Rows are points. The window is the flat piece filled in between its corners: a triangle in 3 columns, a solid with four corners in 4, and so on. A path goes straight from each point to the next, and from the last back to the first. After which points does the path pass through the window?
In the rows, 128 means zero.

Window (3 x 3)
[[ 62 142 138]
 [164  63 161]
 [144 174 158]]
Path:
(1): [115 169 183]
(2): [160 169 139]
(3): [108 129 117]
(4): [124 133 171]
(5): [161 108 190]
(6): [190 119 134]
(7): [143 175 130]
(8): [116 145 210]
(9): [ 50 167 198]
(10): [ 59 178 101]
(11): [ 85 146  96]
(12): [ 81 145 161]
(13): [ 87 142 169]
(14): [ 90 151 125]
(15): [ 87  86 126]
(16): [ 89  78 171]
Through the window after points: 1, 3, 7, 11, 13

Window (4 x 4)
[[ 73 188 148 162]
 [151 137  63 128]
 [142  72 168 162]
 [145 220  86 124]]
Path:
(1): [117 101 133  93]
(2): [146 112 122 195]
(3): [104 158 138 220]
(4): [ 89 164 148 111]
(5): [130  74 142  97]
(6): [203 141 109 188]
(7): [160 123 113 176]
(8): [165  88 125  90]
Through the window after points: 3

Window (8 x 8)
[[155 173 158 148 121 233 106 154]
 [158 119  71 178 164  61 132 106]
 [122 113 110  63 147  98  96 109]
 [ 87 117  92 136 209  31 161 132]
 [100 163 165 176  57 235 102 106]
 [151 107 214  97  75 165 103 154]
 [103 159 155 147 174  83  52 116]
 [150 214 131 159 151 102 158  89]]
Path:
(1): [140 110 169 115 148 133 103 109]
(2): [117 116 206 122 155 147 102  61]
(3): [132 156 108 132  97 156  73 203]
(4): [142 158 149 120  89 126 108 166]
(5): [145  86 235 113 131 185 124  74]
(6): [131 123 153 191 162 134 140  63]
(7): [113 196 121 148 106 122  75 176]
(8): [137 176 114 133 112 100  90 152]
(9): [122 107 169 110 137 116 115 113]
(10): [143  98 203 108 123 196 118  95]
(11): [122 177 151 148  58 117  81 189]
(12): [121 152 139 106  57 114 113 187]
Through the window after points: 4, 10, 12

Window (11 x 11)
[[108   7  40 125 228 121 132 176 111  88  86]
 [187 169 164  89 118 136 178  71 123 145 147]
 [141 137 150 127  86 145 165 145 136 208 126]
 [188 146 138 124  75 161  88 133  78 150 134]
 [184 169  81 152  39 145 151 104 139 149 161]
 [ 80  52  51  58 233 108  85 206 177  79 110]
 [169  98  94 109 230  93 150 231 154  92 100]
 [100  67 103 132  86  73 122 168  86  89 161]
 [161 118 163 150  68 151 134 119 159 103 105]
 [177 144 126 136  99  75 112  96 138 168  94]
 [ 75 142 101 180 135 122 109 145  96  99 131]]
Path:
(1): [118 132 105 111  88 126 169 155 138 103  85]
(2): [159 121 114 112 132 100 139 200 116  83  86]
(3): [142 100  87 130 180 105 126 149 140 112 145]
(4): [158  80 143 150 162 142  95 161 125 120 170]
(5): [123 142  74  98 118 122 179 162 123 117  92]
(6): [154 129 110  82  88 132 169 134  72 145  56]
(7): [166 145 146 168  99 129  76 138 180 119 194]
(8): [176 125 135 138 134 125 109 148 138 135 149]
Through the window after points: none

Window (12 x 12)
[[124  86  93 136 122 128 153 170 136  95 177  88]
 [177 124 146 165  92  96 143 144  74 165  99 125]
 [143  60 138 131 103 146 136 126 156 105 139 166]
 [ 66 156 138 136 136  96 193  39 199   7 103 181]
 [138  72 150 152 149 103  95 133 119  69 140 149]
 [138 114 149  83 113  91 132 141 111 137 160 117]
 [192  73 122 139 138 147  84  84 117  89 156 111]
 [ 94 206  79  76 185 102 131 154 165 134 124 169]
 [ 94 118 109 154 183 167 101  71 117  77 230 159]
 [120 114 183 156 178 153  97  88 190  92 161 122]
 [ 86 209  87 106 134 106  40 140 156 151 159 148]
 [111 244 135  87 124 162  85 183  65 147 126 119]]
Path:
(1): [120 106 133 141 142 131 115 127 120 125 124 115]
(2): [139 134 144 137 137 124 116 129 141  92 170 139]
(3): [162 165 121 144 137 121  99 141 127 108 201 158]
(4): [ 45 130 124  97 163 146 103  81 117 102  95  98]
(5): [ 72 111 103 121 162 126  98  98 132  94 132 141]
(6): [141 162 134 125 135 139 110 130 174  94 204 135]
(7): [176 160 143 129 123 125 131 139 147  92 148 157]
(8): [ 88 128 116 143 150 141  84 115 111 117 125 126]
(9): [ 65 112  97 116 155 129 112 109 131 121  98 123]
(10): [145 132 133 130 128 126 127 134 132  92 200 140]
(11): [171 187 115 128 144 122 142 149 194  93 171 200]
(12): [ 64 155 120 100 142 117 118 148  97 136 127 108]
(13): [ 88 133 125 116 165 119 110 114 127 106 126 112]
(14): [162 177 131 144 132 116 119 136 148  84 188 172]
(15): [149 192 124 134 122 123 113 118 160  89 173 170]
(16): [ 67 126 111 102 162 134 127 116 124 133 115 113]
Through the window after points: 1, 9

Window (14 x 14)
[[101 132 117 133 180  63 101 101  63 105  99  84  60 102]
 [ 88 131 107 137 137 141 148  96 170  46  99 101 115  81]
 [141 196 126 127  97 165 124 139 129 169 184  95 106 139]
 [138 126  10  81 211  43 129 193 165 147 145 130 131  58]
 [ 86 165  97 172 144  70 138 158 135  88 151 127 124 148]
 [144 131 146  87 163 157  77  68 118  68 164 190 154 212]
 [146 123  68 127 167  21  82 120 112 118 151 156 196  95]
 [170 194 136 112 131 159 109 140  95  71  85 104 106 173]
 [ 76 249 191 118 135  99  18 141 137 185 140 142 149 176]
 [101 131  42  71  96 122  93 162 173  80 126 195 111 109]
 [ 52 129 146  92 136 131  96 184  89  32 103 149 159  72]
 [ 58 102  88 140 148 149 104 132 155 151  61  87 166 137]
 [ 56 175  73 175 158 158 106 101 150 164 101 170 106 102]
 [ 52 144  54 106 130 137 187 109 135  90  92  91 162 108]]
Path:
(1): [ 93 124 121 109 136  89 140 129 134 126 121 134  97 119]
(2): [132 177  51 135 157 108  59 126 101  86 136 117 158 105]
(3): [102 156  79 116 158 106  99 125 133  87 129 104 141  97]
(4): [ 99 121 103 127 143 103 158 123 134 112  95 138 109 113]
(5): [111 133 121 117 141 128 130 108 130 125 128 154 133 145]
(6): [ 77 178  48 139 174 141  19 138 141  74  88 109 140 119]
(7): [ 87 119  80 118 179 154  41  89 158  53 157 106 145 120]
(8): [ 98 149  83 129 120  77 194 186 138 192  49 141 128  99]
(9): [ 53 175 179  70 126 125 173 184 123 151 122 213 140  91]
(10): [107 129  35 134 143 106  78 112 135  59 115  87 138 124]
(11): [113 148  68 113 139 101  62 119 103  68 187 101 123 158]
(12): [131 157 143 139 145 118 162 148 154 190  47 155 171  79]
Through the window after points: 1, 3, 5, 7, 9, 11
